Each row is a point. A path goes straight from each point to the next, and from the last back to the first. The post is the endless flat space through its rows: a point in 2 columns, a line in 3, a plane in 4, and so on, so that a path can go around it. Count how often the path circles the post. Going back the other way cancels.

Post (2 x 3):
+1.76	+0.17	-2.44
-1.72	-0.39	+0.59
Path:
+1.33	+2.41	-2.94
-1.48	+1.98	+2.96
+2.76	+0.19	-1.97
+1.40	-3.21	+0.25
-2.54	-3.55	+1.35
+1.98	-1.72	+0.00
-0.11	+0.53	+0.97
+0.55	+1.87	-1.42
-0.79	+1.94	-2.33
-0.78	-1.14	-3.49
-0.20	-3.92	-1.24
+1.69	-2.38	+1.16
+3.39	+1.36	-0.61
-0.40	+0.85	+0.10
+1.03	+2.15	-2.17
+0.00	+1.63	+2.52
+1.39	-1.10	+0.74
-1.34	-2.75	+0.36
-3.34	-2.29	+0.33
-1.07	+0.08	-1.15
Times around: 0

Post (7 x 8):
+1.28	-0.91	+0.25	-1.05	-0.56	+1.64	-3.16	-1.34
+0.08	+0.18	+0.77	+0.89	+1.80	+0.48	-1.42	-1.80
-1.54	-0.89	-2.16	-1.80	+1.18	+0.73	+0.32	-0.19
-0.04	+2.86	+2.54	-1.28	-2.63	-2.67	+1.62	-1.23
-2.63	-1.10	+1.60	-0.57	+1.86	+0.77	+1.02	+1.34
+0.96	+1.58	+2.64	+0.70	+0.71	+2.17	+1.35	+0.49
-0.25	-0.22	-2.61	-2.13	-0.92	-2.76	-2.64	+0.04
Path:
-4.00	+0.72	+1.25	-2.98	+0.16	+0.28	+0.22	+0.72
-1.37	+0.57	+0.98	-1.73	+2.16	-1.30	-0.98	-1.17
+0.61	-2.06	-2.03	-3.47	+1.20	+0.26	-0.18	-0.35
+2.26	+0.81	+1.77	+0.57	-2.05	-0.60	+0.60	+0.11
-1.93	-1.59	+0.05	+1.13	-0.10	-0.70	-0.38	+2.96
-2.81	-0.33	+0.75	-0.78	-0.02	+0.76	-1.07	-1.68
-1.79	-1.92	-0.62	-3.74	-1.03	+1.05	-2.61	-2.00
+0.01	+1.43	+2.25	-2.45	+0.06	-3.11	-1.22	+2.65
+0.21	-0.12	+1.31	+0.54	+2.75	-2.84	-1.31	+2.43
+0.58	-0.29	+2.11	-3.55	-1.61	+6.04	+2.12	+0.36
+0.06	+1.10	+3.16	+0.45	+1.46	+2.36	-2.55	-2.77
-2.37	-0.46	+2.69	-2.51	+1.43	-3.37	-2.66	-0.37
+2.84	+2.71	+1.58	-1.63	-3.39	+0.64	-2.32	+0.24
-2.66	+0.01	+0.12	-1.91	-1.16	+1.37	-0.42	-0.33
-5.16	-0.81	+3.36	-4.02	-0.01	-3.15	-2.33	-2.44
+1.05	+0.78	+0.87	-1.62	+0.53	+0.75	+1.28	+3.83
+1.26	+0.16	+3.96	-1.20	-1.07	-3.04	+0.02	-3.59
-2.56	-3.29	-1.05	+0.85	+1.34	-1.02	-1.75	-0.47
+0.14	+0.93	+1.84	+1.08	-0.31	+1.24	+0.25	-0.51
+0.28	+0.85	+1.15	+0.67	+0.14	+3.01	-2.71	-2.71
+0.03	-0.70	-0.64	-1.64	-0.86	+3.69	-0.60	+0.13
Times around: 2
